Rows are points. Any point is a mix of the corners, with weights that add up to 1. It lies inside the corners' shape when no weight is negative. Say inside or outside, and name the corners with a negative weight.

Corners:
(1): [15 53]
(2): [8 1]
(3): [-66  16]
Points:
[-53  17] => inside
[-53  16] => inside
[29 31] => outside (3)
[30 16] => outside (3)
[-29  43] => outside (2)
[20 26] => outside (3)
[-26  -2] => outside (1)

Corners:
(1): [-24   6  38  28 -11   0 -36 -42 -27]
(2): [  15    4   -4  -14 -111  -26    6  -23  -18]
(3): [ 39   9 -46  -2 -64 -34  44 -72   8]
(4): [  45 -100  -21   21    3   40  -11   22  -10]
(5): [-41  52  -8  48 -25 -22  -8  12 -46]
(6): [103 -56  42  44  74  32  42  62 -14]
(7): [-39  52   6 -35   2  14 -49   2 -74]
(8): [-64  -4  26   8  15   0  44  -3 -23]
(9): [-30  -2   8 -33  20 -45 -15  15  -9]
(10): [-58  35  19  15 -20  54 -44  26   3]
Points:
[ 34 -47   2   1 -10  16 -21  -5  -8] => outside (5, 8)
[ 10 -39   6  -1  -7  17  -1  -1 -12] => outside (5)
[-28  25  10   5  19  -7  16 -10 -16] => outside (2, 4)
[ -1 -14  25  -6  -3   7 -15  19 -25] => outside (3, 5)
[  4 -21  -2  18  10  22   0   3 -25] => outside (2, 9)

Corners:
(1): [  43   10 -102   -1   -7    2   18  -18  -15  -19   -9   19  -15  -24
   29   20   17   -4]
(2): [-13 -36 -10 -86   0  -9  26   5 -65  -6 -21  -9  24 -30  -5  43  94 -52]
(3): [ -4 -37 -21  -7  -5 -57 -52  54 -34 -62 -46 -63  -6  45  13 121  63 -14]
(4): [ 50  41 -16 -34  21   7  -1  11  24 -83  55 -19  26 -42  28  62  19   3]
(5): [ 38 -60 -42  -6   3  11 -28   0  36 -32  29   1  21 -23  40 -31  19 -38]
(6): [ 17 -17 -33 -40  55 -15 -20  -3 -19 -37 -26 -48 -24  11 -18  24  42 -28]
(7): [ 77  -1 -30   6 -48  42  -5 -12  13 -17 -17 -48  35 -62   2  23  30  -1]
(8): [ 70  12 -25   4 -28   5 -59 -27 -26 -31  37   7  34  -7  15  17  11 -25]
(9): [ 92 -37 -17 -31 -18 -11   9  14   2  10  80  21  -6 -20   9  37  31   5]
(10): [-13  74  30   6 -19  47 -31  -7  75  17 -38  70  73  -1 -57 -30  51  42]
(11): [-18  34  14 -24  -2  78  55 -13   3  22 -45  30  29  46  -8 -57 -16 -21]
(12): [-26  74  25   0 -35  21   0   2  61  -6 -14  51  35 -26 -69  -3 -18 -12]
(13): [-30  49 -45  19 -24  34  -7 -67  48  55  -6  -2  50  10  -3 -12   3  10]
(14): [ -8 -24 -12 -13  30 -59   8  10 -31  10 -35 -30  56 -14   0  25  24  21]
(15): [-22  51  19  43 -19  25  23 -62  27 -34  23  45   1  -5 -11 -31  29  17]
(16): [-49 -10 -17 -10 -20  -9 -36  87 -66 -11  -6 -40  -9 -25 -16  45  62   3]
(17): [ 52  48  -9 -39 -24 -33  24   6  -4   5  18  -4 -46 -39  88 -41 -10 -33]
(18): [ 28 -41 -11 -40  29  21 -29 -37   4  -9   5  34 -24 -33  47   5 -10   4]
(19): [ 15  62  27  48  28  33   3  16  41  27 -19  49  28 -14 -13  17  21 -45]
Points:
[ 12  13 -18 -12 -13   9   3  -1   3  -4  -6  -3  21 -10   4   4  30 -16] => outside (18)
[ 18   4 -21  -9  14   0  -6   4 -10 -46 -14 -10  -8 -19  21  17   3 -18] => outside (2, 9, 10, 13)
[ 28 -13 -30 -44  -1  -8   1   7 -25 -18   3 -21   2 -19  22  24  21 -28] => outside (10, 15, 19)
[ 41 -15 -51 -40  -3  -7 -13   0 -16 -11  -1 -25   6 -13  34  15  31  -4] => outside (12, 15, 19)
[ 19  19 -15 -21 -12   6   4  15   4   2  -9  -3  21  -9   1   7  19 -21] => outside (15, 18)
[ 21  -2 -20 -23  -9   0 -12  11 -14 -28   4  -5   7 -15   8  18  28  -4] => outside (13, 19)
[  9  26 -18   3 -12   7  -3   4   9  -2  -9   2  27  -9  -9  15  32  -8] => outside (18)
